Every row gives one point. The last column is the point's height on a tilted bowl or saddle (a function of degree 2), plus a little noise. Along how many of its main directions does it bend up, bend down or stay straight?

Points:
[0.57 -0.21 -0.06 -0.29]
[-0.13 0.25 0.02 0.08]
[0.78 -0.06 -0.25 -0.39]
[0.46 0.01 -0.14 0.05]
[0.09 -0.42 -0.40 0.05]
[0.03 0.38 0.21 0.07]
[-0.20 0.16 0.30 -0.06]
[-0.02 0.54 -0.14 0.43]
[-0.50 -0.39 -0.05 0.00]
[0.07 -0.23 0.22 0.22]
[0.05 -0.51 0.02 0.09]
[-0.06 -0.24 0.27 0.26]
[-0.21 -0.04 -0.59 0.72]
[-0.25 -0.21 -0.30 0.22]
[0.01 -0.30 0.07 0.14]
[-0.09 0.35 -0.26 0.48]
Directions: 1 up, 1 down, 1 straight

Points (18 x 4):
[-0.13 -0.17 -0.11 0.06]
[0.73 0.13 0.23 0.49]
[-0.13 -0.11 0.03 0.03]
[-0.23 0.36 0.21 -0.29]
[-0.19 0.04 0.22 -0.05]
[0.51 0.18 0.63 0.09]
[-0.29 0.27 -0.13 -0.36]
[0.43 0.35 0.08 0.55]
[0.14 0.03 -0.13 0.11]
[-0.29 0.51 -0.10 -0.63]
[-0.06 -0.03 0.48 -0.02]
[-0.49 0.02 -0.32 -0.30]
[0.12 -0.27 0.56 -0.20]
[-0.62 -0.29 0.10 0.49]
[-0.01 -0.16 -0.65 0.08]
[-0.09 -0.10 -0.12 0.03]
[0.13 -0.07 0.14 0.03]
[0.16 -0.22 0.17 -0.05]
Directions: 1 up, 1 down, 1 straight

Points, 23 rows:
[0.12 0.36 0.10 0.36 0.06]
[0.04 -0.15 0.04 0.51 -0.17]
[0.08 -0.09 0.51 -0.32 -0.08]
[0.23 -0.41 0.08 -0.32 0.30]
[-0.29 0.08 -0.55 0.19 0.38]
[0.17 0.04 -0.30 0.32 -0.07]
[0.09 -0.56 0.38 0.17 0.21]
[0.14 -0.11 -0.37 0.32 -0.13]
[-0.07 -0.06 -0.05 0.21 0.00]
[0.17 -0.42 -0.20 -0.16 0.24]
[0.23 -0.22 0.15 0.60 -0.19]
[0.19 0.15 0.30 -0.39 0.03]
[-0.43 0.43 -0.54 -0.04 0.90]
[0.19 0.12 0.09 -0.13 0.12]
[0.65 -0.38 -0.06 -0.10 0.42]
[0.30 -0.38 0.05 0.04 0.13]
[-0.10 -0.24 -0.42 0.05 0.17]
[0.07 0.39 -0.82 0.14 0.62]
[-0.20 -0.13 0.46 0.16 -0.03]
[0.14 -0.55 0.63 0.10 0.35]
[-0.17 0.08 -0.14 0.32 0.04]
[-0.20 0.31 0.27 0.17 0.01]
[-0.23 0.01 0.07 0.07 0.05]
Directions: 3 up, 1 down, 0 straight

Points, 44 rows:
[0.51 -0.19 -0.16 0.26 -0.50 -0.25 0.12]
[0.29 -0.64 -0.21 0.60 0.11 0.11 -0.61]
[0.08 -0.31 0.06 0.40 -0.11 -0.20 -0.09]
[0.22 0.10 -0.01 -0.46 0.38 -0.16 0.22]
[0.10 0.28 -0.17 -0.38 0.14 -0.15 0.12]
[-0.41 -0.03 0.02 -0.25 0.49 -0.45 -0.32]
[0.16 0.06 0.28 0.16 0.12 -0.10 0.15]
[-0.23 -0.01 0.17 -0.14 -0.38 -0.49 0.11]
[0.60 0.20 -0.16 0.02 0.04 0.13 0.12]
[0.07 -0.06 -0.08 0.03 -0.05 0.14 0.08]
[0.13 0.42 0.27 -0.10 -0.10 -0.38 0.36]
[-0.13 0.00 0.51 -0.59 -0.14 -0.55 -0.14]
[0.10 0.29 -0.04 -0.09 -0.05 0.25 0.27]
[-0.28 -0.01 -0.23 0.69 -0.09 0.19 -0.24]
[0.07 -0.20 -0.53 -0.05 0.37 -0.12 0.12]
[0.00 0.13 -0.39 0.15 0.07 -0.09 0.06]
[0.12 0.21 -0.18 -0.04 0.23 0.04 0.21]
[-0.06 -0.14 0.01 0.06 0.12 -0.12 -0.02]
[0.91 -0.04 0.16 -0.08 -0.42 0.60 -0.02]
[0.44 -0.07 0.52 0.15 -0.20 0.00 0.19]
[-0.13 -0.37 -0.25 0.05 0.35 0.57 0.36]
[0.36 -0.68 0.51 0.45 0.26 0.03 -0.21]
[0.03 0.02 0.01 -0.24 0.56 -0.67 0.27]
[-0.24 -0.16 -0.07 -0.21 0.30 0.13 0.03]
[-0.32 0.01 0.02 -0.19 -0.05 -0.09 -0.08]
[0.21 0.20 -0.67 -0.25 -0.40 0.25 0.76]
[0.10 0.36 -0.02 0.00 0.52 -0.26 0.44]
[-0.40 -0.08 -0.27 -0.32 -0.15 -0.11 -0.15]
[0.02 -0.21 -0.12 0.16 -0.13 -0.07 -0.02]
[-0.24 -0.06 0.12 0.13 0.38 -0.01 0.03]
[-0.13 0.55 -0.34 -0.10 0.03 -0.42 0.02]
[0.24 0.15 0.26 0.26 0.57 -0.46 0.75]
[-0.07 0.06 -0.08 -0.18 0.54 -0.02 0.25]
[-0.24 0.23 -0.48 0.43 -0.43 -0.48 0.10]
[0.63 -0.38 0.13 -0.47 -0.07 0.35 0.24]
[-0.16 -0.22 0.06 0.09 -0.15 -0.06 0.00]
[0.02 -0.18 0.11 0.09 0.38 -0.48 0.20]
[0.17 0.48 0.23 -0.33 0.29 0.14 0.39]
[0.20 0.12 -0.25 0.25 0.47 -0.39 0.31]
[0.09 0.54 0.09 -0.10 -0.32 0.07 0.36]
[0.52 -0.57 -0.29 -0.23 -0.19 -0.73 0.10]
[-0.03 0.30 -0.07 0.42 -0.31 -0.21 0.11]
[0.21 0.10 -0.41 -0.43 -0.23 0.44 0.76]
[0.10 -0.11 0.10 0.21 0.40 -0.28 0.20]
Directions: 2 up, 1 down, 3 straight

Points, 40 rows:
[-0.24 0.36 0.19 -0.17 0.11 0.11 0.10]
[-0.54 0.56 -0.34 -0.21 -0.48 -0.35 -0.36]
[0.40 -0.23 -0.36 0.03 0.11 -0.40 0.24]
[-0.40 0.09 -0.33 0.44 0.01 -0.16 -0.47]
[0.13 -0.47 -0.04 0.13 -0.28 -0.17 0.00]
[0.70 0.08 0.61 -0.22 -0.69 0.29 -0.56]
[-0.28 -0.38 0.59 -0.20 0.00 -0.74 -0.23]
[0.10 0.05 -0.19 -0.16 0.05 -0.43 0.26]
[-0.10 -0.44 0.04 0.05 0.12 0.08 0.05]
[-0.20 -0.05 0.11 -0.56 0.01 0.34 -0.07]
[0.02 -0.28 -0.35 -0.22 -0.28 -0.05 0.21]
[-0.32 0.19 -0.06 0.45 -0.31 0.14 -0.34]
[-0.05 -0.02 -0.19 0.26 -0.03 -0.47 -0.12]
[-0.25 -0.14 0.84 -0.23 -0.50 -0.22 -0.57]
[0.00 -0.31 -0.12 0.07 0.04 0.12 0.01]
[-0.81 -0.12 0.16 -0.38 0.06 0.17 0.27]
[-0.20 -0.51 0.08 -0.21 0.14 0.41 -0.18]
[0.67 -0.41 0.33 0.33 0.25 -0.13 -0.75]
[-0.26 -0.26 0.30 0.00 -0.15 -0.13 0.10]
[-0.10 0.27 0.10 0.21 -0.12 0.17 -0.07]
[-0.05 -0.14 0.13 0.12 0.28 0.44 -0.23]
[0.02 0.11 -0.18 -0.18 -0.03 -0.24 0.25]
[-0.28 0.26 0.43 0.33 0.02 0.03 -0.09]
[0.13 0.19 -0.26 0.18 0.08 0.08 -0.19]
[0.07 0.02 0.19 -0.05 0.02 0.64 -0.30]
[-0.18 0.54 0.12 0.04 -0.31 0.20 -0.05]
[-0.64 0.14 -0.11 0.28 -0.35 -0.39 -0.48]
[-0.20 0.09 0.14 -0.08 -0.40 0.55 -0.02]
[-0.24 -0.31 0.21 0.09 -0.22 -0.34 -0.03]
[0.11 0.29 0.03 0.09 -0.30 -0.12 0.00]
[-0.06 0.25 0.17 -0.24 0.17 0.34 -0.08]
[0.25 0.04 -0.13 -0.59 0.21 0.15 -0.09]
[-0.45 -0.55 0.52 0.05 -0.21 -0.33 -0.18]
[0.39 -0.31 0.08 -0.04 -0.03 0.24 -0.13]
[-0.41 -0.48 -0.18 -0.06 -0.23 -0.04 -0.09]
[0.33 0.39 0.50 -0.04 0.44 -0.39 -0.81]
[0.37 0.15 -0.41 -0.01 -0.33 0.58 -0.10]
[0.10 -0.21 0.00 -0.14 -0.02 0.04 0.15]
[-0.16 -0.33 0.48 -0.34 -0.43 0.16 -0.22]
[-0.02 -0.06 0.23 0.42 0.18 0.31 -0.33]
Directions: 1 up, 4 down, 1 straight

Points:
[-0.25 0.17 0.08 0.33 0.10 -0.20 -0.07 -0.39 0.19]
[-0.42 -0.08 0.09 0.19 0.04 0.28 0.46 -0.32 -0.31]
[-0.42 0.46 -0.02 -0.21 0.04 0.36 0.01 -0.17 0.02]
[-0.34 -0.25 -0.14 -0.59 -0.06 0.15 -0.38 0.16 -0.27]
[0.41 0.38 -0.07 0.05 -0.31 -0.03 -0.06 0.07 0.06]
[-0.11 0.28 0.17 0.25 0.17 -0.25 0.53 -0.37 -0.02]
[0.01 -0.30 -0.24 0.19 0.34 0.40 0.11 -0.77 -0.30]
[0.13 0.05 -0.18 -0.14 -0.10 -0.44 0.06 -0.24 0.21]
[-0.14 0.03 0.23 -0.02 -0.32 -0.41 -0.02 0.05 -0.06]
[-0.22 -0.25 0.48 -0.26 0.58 0.03 -0.08 -0.08 0.19]
[0.38 0.25 -0.39 -0.37 0.37 -0.35 -0.20 -0.22 0.28]
[-0.02 -0.08 0.30 -0.20 -0.20 -0.02 -0.52 0.55 -0.35]
[-0.06 -0.16 0.37 0.35 -0.22 0.22 0.55 -0.14 -0.53]
[-0.40 0.45 -0.34 -0.33 -0.41 0.57 -0.13 0.28 0.33]
[-0.19 0.05 -0.12 0.41 0.22 -0.10 -0.15 0.25 0.06]
[-0.30 0.03 0.20 0.36 -0.13 -0.12 0.11 -0.60 0.08]
[0.49 -0.27 -0.18 0.20 -0.08 -0.12 0.57 -0.02 -0.61]
[-0.23 -0.12 0.19 0.44 -0.15 0.37 0.72 -0.09 -0.67]
[0.09 0.13 -0.27 -0.02 -0.03 -0.28 -0.53 0.20 0.16]
[-0.13 -0.07 -0.03 -0.20 0.53 0.09 0.54 0.44 0.03]
[-0.12 0.44 0.30 -0.34 -0.16 0.02 0.34 -0.07 0.00]
[0.30 -0.53 0.16 0.61 0.00 0.15 -0.10 -0.60 -0.38]
[0.07 -0.20 -0.06 -0.51 -0.15 0.17 0.09 0.10 -0.25]
[0.75 0.20 -0.41 0.36 -0.67 -0.51 0.17 0.07 -0.37]
[-0.27 -0.13 -0.37 0.10 -0.44 -0.02 0.35 0.08 -0.26]
[-0.08 -0.28 0.01 0.20 -0.36 0.13 0.60 -0.72 -0.30]
[0.01 -0.04 -0.12 0.36 0.48 0.21 -0.02 0.32 0.04]
[-0.10 0.30 0.15 -0.42 -0.13 0.00 -0.04 0.09 0.05]
[-0.13 0.15 0.39 0.34 0.02 0.17 -0.29 0.33 -0.17]
[0.41 0.04 0.31 0.39 -0.32 -0.13 0.02 0.46 -0.39]
[0.25 0.07 -0.74 0.06 -0.56 -0.40 0.00 -0.29 -0.05]
[0.17 0.35 0.36 0.37 0.05 0.13 -0.55 0.47 0.01]
[-0.08 0.00 0.10 0.32 -0.05 -0.07 -0.17 0.38 -0.14]
[-0.52 0.08 -0.18 0.39 -0.32 -0.25 0.28 -0.34 -0.28]
[-0.59 0.03 -0.17 -0.47 -0.13 -0.09 -0.34 0.13 -0.09]
[-0.18 -0.40 -0.34 -0.03 -0.02 -0.40 0.05 0.41 -0.28]
[-0.43 -0.11 0.11 -0.16 0.28 -0.20 -0.10 -0.32 0.27]
[0.38 0.30 0.20 0.12 0.36 0.17 0.19 0.20 0.05]
[0.10 0.04 -0.04 0.21 -0.50 0.01 -0.06 -0.29 -0.14]
[0.07 0.34 -0.37 -0.42 0.33 0.32 0.32 0.07 0.08]
[-0.21 0.03 -0.24 -0.30 -0.15 0.03 -0.28 -0.08 0.00]
[0.36 -0.02 -0.53 0.43 -0.03 0.40 -0.33 0.02 -0.28]
[0.00 -0.28 -0.16 -0.12 -0.03 0.16 -0.40 -0.34 -0.15]
[-0.20 0.13 -0.12 0.18 0.06 0.34 0.25 0.45 0.18]
[-0.12 -0.09 0.06 0.13 0.11 -0.33 -0.15 -0.21 0.24]
[-0.01 -0.05 0.31 0.43 0.36 0.03 -0.24 0.30 -0.10]
[0.04 -0.17 -0.57 -0.33 -0.27 0.56 -0.23 -0.22 -0.40]
[-0.32 -0.39 0.08 0.03 0.38 0.15 -0.13 0.29 -0.14]
[0.12 0.41 -0.30 -0.63 -0.06 -0.28 -0.30 -0.16 0.17]
[0.03 -0.27 -0.61 -0.11 0.04 -0.30 -0.57 0.19 -0.09]
[0.12 -0.04 0.02 0.76 0.13 0.20 0.00 -0.09 -0.45]
[0.04 0.12 0.34 -0.63 -0.10 0.07 -0.22 0.44 -0.15]
[0.02 -0.04 -0.29 -0.38 -0.11 0.34 -0.23 -0.17 -0.17]
[0.28 -0.24 -0.22 -0.36 -0.23 0.18 -0.44 0.08 -0.40]
[-0.27 0.25 0.40 0.33 -0.35 0.45 0.04 -0.05 -0.43]
[0.23 0.04 -0.41 0.24 -0.84 0.07 0.19 -0.41 -0.35]
[-0.05 0.02 -0.24 0.33 -0.39 0.17 0.07 -0.29 -0.26]
[0.43 -0.12 -0.11 0.39 0.13 0.39 0.57 -0.17 -0.69]
[-0.15 0.48 -0.11 -0.25 0.63 0.10 0.01 -0.40 0.27]
[-0.40 -0.49 0.11 0.38 -0.23 0.36 0.67 -0.09 -0.82]
[-0.09 0.28 -0.28 0.03 -0.33 0.46 0.02 0.08 0.04]
[0.08 -0.33 -0.11 -0.06 -0.29 0.11 0.00 0.09 -0.36]
[-0.49 0.10 0.31 -0.42 -0.18 0.04 0.03 0.25 -0.17]
[-0.06 -0.27 0.13 -0.34 -0.06 -0.74 0.50 0.19 -0.34]
[0.19 -0.39 0.10 0.13 0.16 0.20 0.17 -0.43 -0.20]
[-0.12 0.57 -0.31 -0.22 -0.06 0.19 -0.32 -0.69 0.09]
[0.13 0.12 0.30 -0.30 -0.30 -0.10 0.23 -0.26 0.10]
[0.04 0.31 -0.14 0.21 -0.13 -0.29 0.26 -0.21 0.02]
[0.32 -0.18 0.09 -0.50 0.35 0.38 0.24 -0.04 -0.27]
[-0.25 0.09 -0.69 -0.27 0.64 0.24 -0.17 0.01 0.30]
[0.07 0.03 0.19 0.10 0.58 -0.63 -0.10 -0.27 0.76]
[-0.17 0.57 -0.17 0.11 -0.21 0.14 0.11 0.22 0.20]
[0.12 -0.13 -0.37 0.33 0.09 0.10 -0.44 -0.13 -0.12]
[0.35 0.14 0.21 0.02 0.22 0.33 0.00 -0.71 0.12]
Directions: 1 up, 4 down, 3 straight

Points:
[0.20 -0.58 0.07 0.04 0.15 0.07 0.14 -0.31 0.32]
[-0.04 -0.61 0.08 -0.37 -0.30 -0.37 0.36 -0.38 0.57]
[0.02 -0.46 -0.02 0.12 0.01 0.21 0.11 -0.48 0.09]
[0.06 0.28 -0.36 0.48 0.08 -0.44 0.42 0.77 0.21]
[0.19 -0.04 0.34 0.05 0.11 -0.28 -0.42 0.66 0.32]
[-0.24 -0.30 -0.05 -0.15 0.02 -0.38 -0.20 0.15 0.21]
[-0.05 0.16 -0.37 -0.11 0.29 0.01 -0.22 0.02 0.05]
[-0.24 -0.01 0.27 0.21 0.18 0.06 -0.11 -0.08 0.18]
[0.14 0.05 0.33 -0.02 0.12 -0.19 0.24 0.14 0.21]
[-0.08 -0.10 -0.39 0.43 -0.55 0.26 0.02 0.44 0.12]
[-0.66 -0.13 0.39 -0.13 -0.35 -0.58 0.49 0.06 0.18]
[-0.18 -0.38 0.36 -0.12 -0.53 -0.19 -0.43 0.32 0.52]
[-0.07 0.60 -0.06 -0.03 -0.28 -0.77 -0.51 0.08 0.13]
[0.24 0.36 -0.47 -0.45 -0.17 0.13 -0.10 -0.44 0.10]
[0.23 0.21 0.53 0.34 0.44 -0.30 -0.10 0.16 0.52]
[0.13 -0.07 0.28 0.00 0.36 0.29 -0.36 0.12 0.32]
[0.11 0.44 0.00 -0.53 0.22 -0.49 0.12 -0.02 0.17]
[0.15 -0.19 -0.04 -0.33 -0.50 -0.33 0.36 0.08 0.39]
[0.26 -0.09 0.11 -0.17 0.24 -0.44 -0.11 -0.13 0.34]
[0.31 0.32 0.20 0.32 0.49 -0.06 -0.02 0.08 0.21]
[0.11 0.32 0.49 -0.14 0.03 -0.25 0.18 -0.07 0.20]
[0.20 0.30 0.01 0.49 -0.12 -0.07 -0.19 0.07 0.14]
[-0.32 -0.24 -0.15 -0.37 -0.02 -0.07 0.09 0.27 0.11]
[-0.32 -0.16 0.10 -0.10 0.16 0.49 -0.24 0.31 0.14]
[-0.02 0.29 0.24 0.01 0.24 0.28 0.47 -0.09 -0.25]
[0.07 0.45 0.05 -0.26 -0.16 0.13 0.46 -0.14 -0.18]
[-0.40 -0.13 -0.55 -0.14 0.53 0.18 -0.26 -0.08 0.11]
[0.63 -0.49 -0.18 -0.43 -0.05 -0.24 -0.16 -0.03 0.60]
[0.10 -0.23 0.20 -0.34 0.44 0.34 0.37 0.00 0.07]
[0.21 -0.24 0.07 -0.11 0.20 -0.07 -0.06 0.33 0.25]
[-0.01 -0.18 -0.54 0.17 0.33 0.12 -0.57 -0.15 0.11]
[0.04 0.25 -0.35 0.16 -0.16 0.11 -0.12 0.06 -0.05]
[0.09 -0.28 0.37 0.10 0.44 0.07 0.54 0.03 0.14]
[0.14 -0.15 0.41 -0.04 -0.01 -0.37 -0.04 -0.31 0.43]
[-0.17 0.35 -0.43 -0.11 0.28 -0.12 -0.11 -0.44 0.11]
[0.26 -0.46 0.08 0.28 -0.08 0.39 -0.79 -0.14 0.50]
[0.25 -0.24 0.54 -0.16 -0.11 0.45 0.32 0.57 0.56]
[-0.03 -0.15 0.06 0.58 0.94 -0.14 -0.30 -0.25 0.48]
[-0.07 0.32 -0.03 0.31 -0.04 0.34 0.00 -0.27 -0.05]
[0.26 0.33 0.16 -0.25 -0.32 -0.87 -0.05 0.13 0.19]
[-0.05 -0.24 0.01 0.20 0.01 -0.15 0.41 -0.30 0.00]
[-0.13 0.40 0.55 -0.11 0.14 -0.26 0.21 -0.60 0.07]
[-0.45 0.04 -0.34 -0.13 0.34 -0.20 0.16 -0.07 -0.01]
[-0.01 -0.26 0.03 -0.14 0.36 0.04 -0.22 0.29 0.20]
[0.05 -0.25 0.25 0.11 -0.45 0.05 0.01 0.04 0.42]
[-0.17 0.19 0.39 -0.43 0.19 0.35 -0.19 0.20 0.26]
[-0.02 0.03 0.08 0.22 0.01 -0.37 -0.17 0.05 0.20]
[0.09 -0.32 -0.08 -0.51 -0.49 0.00 0.17 -0.33 0.45]
[0.18 0.57 0.18 0.46 0.39 -0.06 0.03 -0.13 0.16]
[0.05 -0.01 -0.04 0.24 0.34 -0.22 -0.30 0.54 0.17]
[0.07 0.04 0.26 -0.18 -0.07 0.36 -0.35 0.11 0.30]
[-0.06 -0.08 0.15 0.08 0.11 -0.50 0.21 -0.04 0.21]
[0.03 0.23 -0.25 -0.18 -0.19 -0.23 0.38 -0.02 -0.04]
[0.50 -0.04 0.52 -0.07 -0.56 0.13 -0.15 -0.10 0.69]
[0.16 -0.38 -0.30 0.01 -0.01 0.39 -0.21 0.26 0.09]
[-0.11 -0.02 0.03 1.05 -0.32 0.04 0.17 -0.03 0.39]
[0.36 0.30 -0.07 -0.21 -0.09 -0.42 0.06 0.30 0.06]
[0.19 0.08 -0.38 -0.21 0.09 -0.40 -0.11 -0.16 0.13]
[0.25 0.24 0.03 -0.10 -0.29 -0.14 -0.06 -0.36 0.11]
[-0.37 0.16 -0.19 -0.49 0.42 -0.06 -0.17 0.07 0.20]
[0.08 0.66 -0.06 -0.24 0.64 0.34 -0.51 -0.29 0.49]
[0.50 0.08 -0.22 -0.03 -0.04 0.43 0.12 -0.06 -0.05]
[0.31 -0.09 -0.40 0.40 0.58 -0.14 -0.07 0.32 0.15]
[-0.17 0.28 0.31 0.33 -0.33 -0.60 -0.60 -0.12 0.42]
[0.33 0.06 0.64 -0.08 -0.56 -0.11 0.61 -0.19 0.52]
Directions: 4 up, 1 down, 3 straight
